Rows are points. The last column is the point's height on a tilted bowl or saddle (a function of degree 2), plus a little noise. Along how many of its main directions does it bend up, bend down or stay straight?

Points:
27; -8; -25; 39
-28; -42; 16; 29
15; 0; -14; 29
-12; 38; -26; -11
5; -45; 75; -40
24; 3; 46; -9
-1; 22; -33; 9
-39; 25; 19; 29
-6; 38; 7; 2
-25; -6; 7; 32
-14; 18; -28; 3
-15; 17; -12; 12
-48; -9; 9; 55
44; -17; 37; -18
-54; 8; -5; 32
Directions: 1 up, 2 down, 0 straight

Points:
-5; -26; -25; -18
-28; 26; -48; -33
40; 28; 10; -30
-8; 39; 32; -34
13; -5; -55; -36
41; 32; 9; -32
2; -25; -11; -15
-49; 32; 2; -32
8; 36; 35; -33
-27; 2; -31; -20
45; -21; -10; -28
35; 2; 18; -23
-7; -24; 12; -15
-34; 30; 9; -26
-6; -31; -43; -28
Directions: 0 up, 3 down, 0 straight

Points, 18 rows:
-14; 44; -2; 16
44; -5; 13; 27
8; 3; 26; 9
-21; -76; 17; 54
24; -29; -42; 16
-11; 28; -4; 7
6; 4; -40; 2
3; 3; 16; 5
17; -14; 6; 11
-17; 13; 67; 14
35; 5; -9; 11
35; -12; 5; 20
0; 22; 2; 5
-10; -10; 15; 4
83; -49; 0; 89
-40; -9; -34; 21
25; 26; 4; 13
21; -24; -20; 14
Directions: 2 up, 0 down, 1 straight

Points, 24 rows:
4; 0; -54; 23; 21
46; 17; 14; -40; 33
-19; -1; 11; -13; 34
51; 44; 1; 12; 21
2; -22; 6; -14; 18
49; 14; -4; -64; 30
3; 15; 17; 11; 7
14; -23; -18; -19; 8
53; 46; 49; -21; -32
-14; -47; -2; -2; -18
-18; 20; 4; 50; 34
-29; 31; -5; -9; 49
26; 46; -36; -37; -37
15; -30; 6; 6; 0
28; 1; -13; 23; 28
14; -20; 12; -44; 52
9; -4; -46; 53; 50
-12; -20; 16; 18; -9
2; 24; -14; -25; 13
-6; 25; -12; -70; 18
18; -9; -48; -12; -10
42; 3; -11; -21; 30
11; 59; 13; 3; -15
29; 8; 44; -12; 7
Directions: 2 up, 2 down, 0 straight

Points:
37; -34; -18; 31; -11
26; -11; -3; -16; -5
-12; 7; 8; 13; -8
4; 21; -57; 7; -18
17; 19; 17; -17; -35
26; -32; 67; 16; -45
-12; 5; 28; -2; -24
48; -56; -11; 70; -54
28; -24; 46; 0; -20
18; -40; -12; 26; -3
16; 1; 14; -28; -20
28; -24; 2; -45; 3
-29; -8; 4; 14; 0
27; 4; 26; -16; -28
27; -38; -10; -23; 14
-34; -41; 0; -28; -17
-7; -11; -23; 44; -3
-13; 29; -25; -26; -24
73; 31; -2; 8; -76
-10; -18; -10; 3; 1
-51; 32; 1; -11; -5
-26; -17; -23; 16; 6
45; -19; 13; 19; -15
4; 19; -3; -54; -49
-57; 23; 16; 4; -2
-15; -26; 52; -25; -39
Directions: 1 up, 3 down, 0 straight
